Each row is a point. The points of each table are mixes of a few directions, plus a little noise. Count the directions of each table, and those that both share. Where both have some left over, give the other angles between the two spaces (their principal angles), to ten degrees, smallest first.
In the rows, 128 means zero.

First (6 x 2)
[[105 119]
 [171 144]
 [168 142]
 [ 84 112]
 [ 96 116]
 [144 134]]
Second (7 x 2)
[[201 154]
 [151 136]
 [ 97 116]
 [123 126]
 [100 117]
 [100 118]
 [126 127]]
Directions: first 1, second 1, shared 1

First (8 x 4)
[[183 140 128 126]
 [100 122 128 129]
 [ 69 115 128 130]
 [108 124 128 129]
 [ 94 121 128 130]
 [100 122 128 129]
 [137 130 128 128]
 [233 151 128 124]]
Second (5 x 4)
[[ 66 191  89 145]
 [149 120 134 125]
 [158 118 136 124]
 [155 106 142 122]
 [111 105 138 125]]
Directions: first 1, second 2, shared 1

First (7 x 6)
[[114 160 128 170 134 108]
 [123 123 108  74 147 148]
 [122 129 136 108 119 160]
 [167 140 136 176 125 112]
 [ 90  82 119  49 125 146]
 [132 146 146 182 114 117]
 [150 115 123 137 131 107]]
Second (7 x 6)
[[131 136 105 124 100 123]
 [129 133 114 126 111 125]
 [133 146  82 120  72 120]
 [124 114 163 133 171 134]
 [124 112 170 135 179 135]
 [132 146  82 121  72 120]
 [123 108 179 136 191 137]]
Directions: first 4, second 1, shared 0; angles 90

First (10 x 9)
[[112 144 111  94  86 148 115 119 116]
 [141 142 113 123 169  89 121 149 150]
 [102  77 179 196 118 173 128  88 155]
 [116  96 160 176 133 149 130 102 165]
 [ 98 168 116 108 159 108 138 142 142]
 [168 132 148 128 138 121 210 132  91]
 [ 77 152 114 111 131 129  90 148  85]
 [159 125 101 104 109 116  97 137 128]
 [162 132 105 104 114 114 121 133 135]
 [146 112 134 137 121 131 129 128 113]]
Second (7 x 9)
[[139 130 117 118  68 122 141 135 125]
 [168 126 127 133  85  92 177 162  92]
 [190 116 146 126 137 130 196 122  97]
 [123 120 129 117 140 161 100 105 119]
 [ 87 128 122 130 152 140  66 126 129]
 [ 98 142 132 138 164 125 126 116 187]
 [ 91 134 124 134 149 127  90 129 148]]
Directions: first 5, second 4, shared 3; angles 70

First (11 x 11)
[[168 138  93  43 117 174 118 163 124 128  79]
 [155 161 140 171 118 133 129 129 163 150 117]
 [ 80  89 109 105 104 118 172  85 155 104 181]
 [127 124 158 188 168 117 112 140  87 128 130]
 [ 91  87 113 133 138 104 102 156  64 107 117]
 [129 133 110 115  96 134 143 119 166 131 129]
 [126 112  82  98  87 152 150 137 155 117 118]
 [120  99 117 148 141 147 149 136 110 110 138]
 [149 150 160 144 158 132 125 120 124 139 133]
 [123 142 163 138 155  97  99 122 102 138 131]
 [140 173 163 126 125 100 111 102 160 156 133]]
Second (10 x 11)
[[ 92 120 121 132 102  81 101 130 121 129 123]
 [118 144 118 106 100  88  73 153 114 142  87]
 [149 117 110  80 134 182 172 118 146 114 141]
 [130 113 139 151 160 142 139 131 102 118 140]
 [115 142 135 151 109  93 106 126 138 141 122]
 [150 128 117  92 134 163 144 131 132 123 124]
 [ 91  92 144 188 154 113 150 110 105 109 171]
 [162 167 159 181 131 146 161  97 189 151 151]
 [134 139 145 155 148 109  87 155  89 138 101]
 [139 119  93  45 108 163 147 129 145 117 121]]
Directions: first 5, second 4, shared 4

First (10 x 14)
[[124 150 154 129 109 123 133 151 115 151 156 134 145 135]
 [113 127 124 188  91 103  96 170 136 153 156 130 154 132]
 [143 170 111 156 127 118 120 174 140 168 138 118 139 130]
 [114 102 102 113 113 144 155  92 150 103 147 129 157 124]
 [154 126 151 112 182 141 114 104 122 115  79 129  87 126]
 [ 96 122 110 157  71  93 118 172 115 142 159 127 141 129]
 [ 98  96 101 141  87 116 130 127 132 113 148 128 145 125]
 [155 143 161  68 183 140 139 106  92 115  74 127  63 127]
 [159 134 193 101 188 153 118  93 113 120  91 141  98 132]
 [125 108  73 115 127 149 158  90 166 102 133 118 151 118]]
Second (9 x 14)
[[172 111 112 126 122 122 126 127 122 131 152 153 114 154]
 [114 133 132 128 129 130 128 128 129 127 120 120 132 120]
 [ 98 141 139 130 132 132 128 128 132 127 112 111 138 112]
 [181 107 112 124 122 120 126 126 121 130 156 156 111 156]
 [234  85  93 122 116 112 124 125 114 133 185 188  93 187]
 [141 123 124 128 126 126 128 128 126 128 134 134 124 135]
 [ 41 164 158 133 138 141 130 131 140 123  83  79 157  79]
 [150 120 120 127 126 126 127 128 124 128 140 140 121 140]
 [ 23 171 164 133 142 143 131 131 142 123  72  69 162  70]]
Directions: first 5, second 1, shared 0; angles 90

First (11 x 18)
[[105 121 109 117 119 144  93 114 132 113 160 133  94 103 124 115  88 105]
 [ 94 117 100 111 116 152  77 107 133 106 175 134  78  92 123 109  71  95]
 [177 143 166 152 148  94 200 156 120 159  63 119 199 180 135 154 209 176]
 [114 124 117 121 123 138 108 119 130 119 147 131 108 113 126 120 105 114]
 [103 120 109 116 119 144  93 114 132 113 161 132  93 102 125 115  89 103]
 [112 124 116 120 122 140 104 118 131 117 150 130 105 111 126 120 101 111]
 [186 147 174 157 151  89 215 163 119 165  48 117 214 191 138 161 227 186]
 [142 132 138 135 133 118 148 136 126 137 110 126 148 144 130 136 151 141]
 [128 128 127 127 128 128 128 128 128 127 128 128 126 127 128 127 128 128]
 [112 124 115 120 122 140 104 117 131 118 150 131 104 110 125 119 101 111]
 [136 130 135 132 131 122 141 133 127 133 117 127 141 138 129 133 142 136]]
Second (9 x 18)
[[120 137 161 148 137 109 133 143 134 140  86 148 141 163 155 154 157 177]
 [175 133 135 127 132 128 178 142 112 128 130 100 185 119  90 124 162 102]
 [ 84 116 120 129 116 129  66 117 137 120 122 165  68 140 161 123  65 151]
 [101 123 136 122 126 112 128 121 154 133 144 116  93 144 150 148 171 138]
 [142 134  83 113 142 130 162  99 143 157 142  90 110 118 139 119 169 121]
 [ 97 158 115 135 147 173  83 114 124 119 135 160 135  63 124 127  93 125]
 [ 90 145 126 136 142 138  99 114 144 137 119 152 105 117 160 144 132 159]
 [166 127 132 135 126 128 145 144 104 125 105 131 170 133 105 114 106 121]
 [177  78 144 107  83 104 156 158 103  91 168  90 144 155  66  98  98  58]]
Directions: first 1, second 5, shared 1

First (9 x 24)
[[123 167 148 222 111 156 108 135 112 174 128 174 124  60 116  64 117 104
  128 114 113  95 117 133]
 [124 153 142 190 116 146 115 133 117 158 129 158 125  84 120  86 120 113
  127 119 118 106 121 131]
 [135  79 102  11 150  94 154 118 148  70 128  70 133 213 143 208 143 158
  127 145 147 169 142 121]
 [123 159 144 202 115 150 112 134 115 165 129 165 125  75 119  78 118 109
  128 117 116 102 119 132]
 [132  98 113  56 141 107 144 122 141  92 128  92 130 181 138 177 137 146
  128 139 140 153 136 124]
 [128 128 128 128 128 128 128 127 128 128 128 129 128 128 128 128 127 128
  128 128 128 128 128 128]
 [125 145 136 168 120 140 119 131 122 147 129 148 126  99 123 101 123 118
  128 122 122 114 123 129]
 [134  92 109  41 144 102 147 121 143  86 128  85 132 191 138 187 139 150
  128 140 142 158 138 123]
 [128 131 130 135 126 130 126 129 127 132 128 132 127 123 127 123 127 126
  128 127 127 126 127 129]]
Second (11 x 24)
[[130 127 134 156 124 111 124 118 132 125 127 128 129 131 125 101 139 141
  126 134 122 120 134 136]
 [ 99 119 116  91 114 157 133 168 115 204 117 150 114 102 138 163 118 101
  111  97 136 117 123 119]
 [103 134 122 129 114 168 129 161 110 203 117 163 123  85 134 140 114  95
  113  97 131 113 115 124]
 [161 121 139  70 141  71 118 109 157  34 156  66 104 183 123 148 135 165
  162 167 131 145 158 114]
 [119 164 133 155 122 183 119 152 107 172 131 168 125  65 124 126  97  83
  132 104 126 117 106 117]
 [118 135 113 128 137 177 142 136 111 150 117 154 152 108 132 151 110  98
  117 108 134 142 101 128]
 [149 128 112 124 162 144 149  91 129  52 125 114 175 163 128 147 123 130
  131 144 133 172 105 135]
 [ 92 106 104 119 120 165 150 150 110 208  98 162 148 114 142 151 131 106
   90  94 135 127 110 138]
 [138 132 141 157 124 102 117 115 136 109 134 120 121 132 121  95 138 146
  135 142 120 118 139 133]
 [145 133 158 172 113  67 102 112 147 100 144 107  99 136 116  67 151 166
  145 155 113 100 160 133]
 [153 108 137 106 136  61 124  97 155  50 142  76 119 189 124 120 153 177
  144 166 126 138 156 131]]
Directions: first 1, second 4, shared 1

First (10 x 32)
[[116 106 143 144  96  98 141 122 113 138 146 100 155  63 100 148 161 133
  124 139 127 165 131 127  92  93 118 137 146 138 130 171]
 [128 118 132 129 126 143 126 122 146 136 130 126 153 157 119 129 126 122
  135 100 126 127 136 105 112 146 118 130 100 138 141 130]
 [141 103 108 126 127 112 107 114 158 140 144 130 154 100 139 105  73 113
  131 125 163 131 153 117 110 144  95 148  99 146 154 102]
 [102  84 121 116 118  60  69 169 148 106 117  88 120 116 127  95 155 131
  136 146 161 133 187 168 119 158 144 130 116 144 121 133]
 [185 168  83 166 118 218 145  82 109 132 145 181 117  94 175 139  55 138
  122 143 156 106  96  87 165 146 102 130  74  91 150  66]
 [120 165 146 112 150 104 130 159 102 119  93 127  63 120 121 143 158 147
  110 164 129 131 126 175 143  88 168 106 199 123  96 143]
 [143 141 133 124 143 161 149 104 143 151 132 149 149 154 123 138  92 116
  127  99 121 125 114  96 115 124 107 133 120 137 145 118]
 [ 80  97 162 118 120 125 132 154 134 111 123  95 161 230  95 127 220 122
  151  76  60 121 123 121 124 158 157 116 114 132 110 178]
 [131 130 113 129 123 102 150 114  98 122 154 137 120  60 150 117 111 122
  122 166 113 133  90 151 156  91 120 143 170 110 117 123]
 [134 168 137 115 158 157 130 141 127 126  95 147  88 184 130 138 128 136
  122 122 124 108 123 133 146 131 153 107 142 122 116 116]]
Second (11 x 32)
[[152 164 135 126 147 147 140 115 130 153 113 149 109 109 122 153  90 133
  110 135 155 136 129 119 110  97 119 123 151 137 137 119]
 [165 183 139 125 158 157 147 109 131 166 104 160  98  99 118 166  70 136
  101 139 170 141 130 115 101  81 114 121 164 143 143 113]
 [145 153 132 126 141 141 137 119 130 145 117 143 115 115 124 145 102 132
  116 133 146 134 129 122 116 107 121 125 144 135 135 121]
 [165 183 139 125 158 158 147 109 131 165 104 160  99  99 119 166  71 135
  101 139 170 141 130 115 100  81 114 121 163 143 143 113]
 [138 143 132 127 137 136 133 123 129 138 122 137 120 120 125 138 112 130
  120 132 140 132 129 125 121 115 124 126 138 132 132 124]
 [107  96 122 130 111 111 117 139 126 106 142 109 145 145 133 106 161 123
  144 122 104 120 126 136 144 155 136 132 108 120 119 137]
 [ 59  25 108 133  72  73  92 164 122  57 172  68 183 182 145  57 236 114
  179 108  51 105 124 153 179 215 154 142  62 100 101 155]
 [165 182 138 126 157 157 147 109 131 165 104 160  99  99 119 165  71 135
  101 139 169 140 130 115 101  82 114 121 163 142 143 114]
 [127 128 128 128 128 128 128 128 128 128 128 128 128 128 128 128 128 128
  128 128 127 128 128 128 128 128 128 128 128 128 128 128]
 [108  99 122 129 112 113 118 138 126 108 140 111 144 143 133 108 158 124
  142 122 106 122 127 135 142 153 135 132 109 120 120 136]
 [ 77  52 113 132  86  87 101 155 124  76 161  84 169 168 141  76 208 117
  165 113  70 110 124 147 166 193 147 138  79 107 107 148]]
Directions: first 6, second 1, shared 1

First (8 x 32)
[[141 121 154 156 138 106 124 112 140 117 129 121 156 102 114 151 145 122
  141 109 110 140 122 135 120  89 135 131 134 134 122 110]
 [102 142  76  72 107 171 135 157 107 149 127 142  72 181 156  83  94 142
  100 167 165 102 139 114 143 206 111 121 117 117 140 162]
 [129 128 131 131 130 125 127 125 130 128 128 128 131 126 127 131 130 127
  130 126 127 130 127 128 127 124 129 127 128 128 127 127]
 [125 130 124 125 125 131 129 130 126 128 127 129 124 131 130 125 125 129
  127 131 130 126 131 129 129 136 128 127 127 127 128 131]
 [127 129 126 126 127 131 127 129 126 129 129 130 126 128 129 125 126 129
  127 129 130 127 128 129 129 131 128 128 128 127 129 129]
 [161 112 187 192 153  75 119  94 152 103 130 112 194  67  95 179 168 113
  160  85  86 157 114 145 108  37 147 137 140 141 112  88]
 [150 116 168 171 144  93 122 105 143 111 130 117 173  89 105 163 155 117
  149  99  99 148 120 140 115  67 141 134 136 138 118 101]
 [ 93 149  59  52 100 190 138 168 100 158 128 148  51 200 168  66  79 145
   91 181 179  93 144 107 150 236 105 118 113 113 146 176]]
Second (10 x 32)
[[175 111 122  77 184  96 167  94 146 179  35 191 142 203 174 178 121 108
  141  99 101  62 105 195 107 128 151 136 151 109  55 163]
 [133  96 103  74 131 140 131 118 120 141 111 136 101 142 168 133 121 124
  138 128 116 114 137 117 148 136 121 132 141 126 109 151]
 [132 131 106 116 128 143 127 134 124 131 151 130 128 124 132 107 128 142
  129 143 141 149 123 123 124 153 126 128 120 128 147 123]
 [150 195 109 205 133  65 134 153 104 114 178 121 110 106 124 103 161 113
  103 100 119 111  94 142  73 135  92 130 115 151 187  70]
 [120 106 150 135 124 159 113 119 147 111 155 111 172  89  94 128 132 150
  149 149 142 191 133 112 140 111 150 129 120 124 134 119]
 [ 83 103 158 123  90 168 106 131 131 110 125  99 124 112 106 130 107 133
  128 149 138 145 165  89 172 109 133 120 129 126 117 146]
 [102 103 148 102 114 151 125 122 136 132  89 128 122 147 126 145 104 125
  126 137 131 111 155 119 160 118 139 125 138 120  93 163]
 [147  79 137  92 140 111 126  98 129 132  91 128 122 121 162 167 137 108
  152  98  84 106 141 122 150  83 129 135 157 131  85 142]
 [107 175 142 203 104 126 112 156 122  96 192  97 142  85  74  96 140 141
  111 142 155 169 122 114 110 130 118 122 103 139 187  85]
 [130 179 105 153 131 118 140 153 120 135 151 139 119 149 121  95 127 135
  103 140 154 118 107 147  96 174 117 125 108 128 162 114]]
Directions: first 1, second 5, shared 1

First (9 x 32)
[[ 73 108  67 133 101  95 177 148 124 166 172 110  70  93 174 127 139 126
  200 132  84 113 113  92  93 101 112 143 167 177 118 143]
 [152 138 140 128 142 182 113 116 163  73 106 141 154 132  81 113 121 142
   87 119 152 145 118 149 107 155 131 106  91  86 141 151]
 [169 139 174 129 143 150  92 110 126 107  95 141 170 162  92 123 116 127
   69 125 161 130 140 149 160 149 143 116 104  92 143 113]
 [157 146 170 112 156 124  94 125 118 117 105 136 162 139 124 152 135 126
  106 129 148 152 149 157 158 129 133 132 110 115 112 106]
 [ 77 106  80 118 116  96 151 142 120 154 153 104  75 118 167 118 143 129
  181 121  99 124 137  98  91  95 120 141 160 179 128 139]
 [103 119 108 113 133 111 129 135 124 135 133 114 103 127 147 124 140 131
  152 120 118 137 143 118 107 106 125 135 140 157 126 132]
 [170 132 195 112 155 121  62 104  97 124  77 129 169 200 103 117 120 122
   54 117 174 130 178 145 182 130 155 125 113 112 153  88]
 [113 135 101 138 116 123 167 147 139 138 161 133 115  74 153 156 136 126
  179 143  99 132  95 128 115 127 109 136 136 136  96 140]
 [137 128 117 171  90 150 168 124 139 138 150 144 133 106 111 123 104 122
  125 146 116  90  78 115 138 160 124 118 132  97 136 139]]
Second (10 x 32)
[[145 130 140 143 114 139 130 121 128 129 126 136 142 137 111 120 112 125
  105 133 135 110 115 126 142 145 131 121 124 107 138 125]
 [ 82 102  73 146 139 150 159 114 144 116 135 116  85 107 118 108 154 132
  151 118 106 123 135 105 102 124 143 117 141 142 160 154]
 [141 122 133 159 105 145 141 114 127 136 128 137 137 140 104 110 107 122
  100 135 132  93 109 115 149 153 137 117 131 103 154 125]
 [104 120 102 140 109 100 161 140 115 165 156 122 103 104 160 140 133 119
  171 140  99 112 116 109 132 116 121 140 156 153 116 124]
 [137 140 177 112 186  65  89 124  65 170 107 126 150 135 170 194 173 103
  141 139 127 154 198 154 225  97 152 156 145 158  98  58]
 [138 128 136 146 121 131 135 120 121 139 128 135 137 130 120 130 122 120
  117 135 128 111 122 125 154 140 135 125 132 116 136 119]
 [129 142 121 100  91 104 137 167 139 138 158 125 123 112 165 135 103 138
  165 133 121 137  90 128  76 115  85 143 128 145  82 145]
 [132 105 136 133 127 153 100  97 127 111  93 119 125 194  83  67 112 133
   63 105 158 104 154 109 125 137 155 109 123 115 193 131]
 [174 157 187 108 151 122  87 131 117 118 106 143 179 140 126 161 125 125
  100 134 154 154 140 167 165 134 126 134 104 106  98 101]
 [ 98 134  75  91 139 173 140 152 197  58 141 120 101  81 124 115 140 162
  168 108 121 183 102 141   9 120  95 118  96 134 105 198]]
Directions: first 4, second 5, shared 4
